Each point is reached from the start by the listed moves, each made 0, 1 or 2 times, or once backwards (-1), plus a little noise. Is the number of moves made odd or even? Then give how often each move was made.
(in the rows, 128 means zero)

Moves:
(1): [169  97 119]
(2): [148 155 121]
Start: [132 159 133]
Points:
[172 126 127] -> odd (1, 0)
[152 186 131] -> odd (0, 1)
[114 221 133] -> even (-1, 1)

Moves:
(1): [135 109 171 167 136 110]
(2): [117 137 135 127 129 132]
(3): [110 124 130 122 124  93]
(4): [120 139 114 161 137 119]
(5): [154 147 122 130 145 114]
(6): [113 128 112 119 159 135]
Start: [111 163 133 138 142 116]
Points:
[158 195 155 109 131  55] -> even (0, 1, 1, -1, 2, -1)
[ 81 188  81 148 225  75] -> odd (0, 0, 1, 1, 1, 2)
[128 161 171 120 196  13] -> odd (1, 0, 2, -1, 2, 1)

Moves:
(1): [114 139 127 133 139 119 147 125 126 136 140]
(2): [130 135  98 140 134 141 127 130 137 125 113]
(3): [126 119 132 127 117 135 139 132 141 119 123]
(4): [132 127 145 140 135 136 131 130 144 121 128]
(5): [126 123 157 130 132 125 130 109 105 120 108]
(6): [124 134 134 125 117 143 126 136 111 142 119]
(7): [120 127 122 105 138 127 127 143 133 122 120]
(8): [129 144 124 133 129 121 120 135 126 112 137]
(9): [132 118 122 123 130 134 122 117 126 110 144]
(10): [115 145 130 126 126 141 114 128 158 138 127]
(11): [ 96 109 146 141 135 140 129 128 127 128 138]
Start: [129 141 110 143 117 131 126 150 132 133 126]
Points:
[ 95 143 147 138 142 168 166 158 129 159 132] -> odd (2, 0, 0, 2, 0, 2, 1, -1, 1, 0, 0)
[ 73 159 117 190 168 113 163 126 128 109 142] -> odd (2, 1, 0, 0, 1, -1, 0, 1, 0, 0, 1)
[ 63 125 170 234 178 168 124  94 170 111 162] -> even (1, 1, -1, 2, 1, -1, -1, 0, 1, 1, 2)
[ 63  70 245 167  82 154 165 116   7 178  80] -> odd (0, -1, 1, -1, 2, 2, -1, -1, -1, -1, 2)
[ 73 196 194 149  89 175 138 153 133 157  61] -> odd (1, 0, 2, 0, 2, 2, 0, 1, -1, 2, 0)
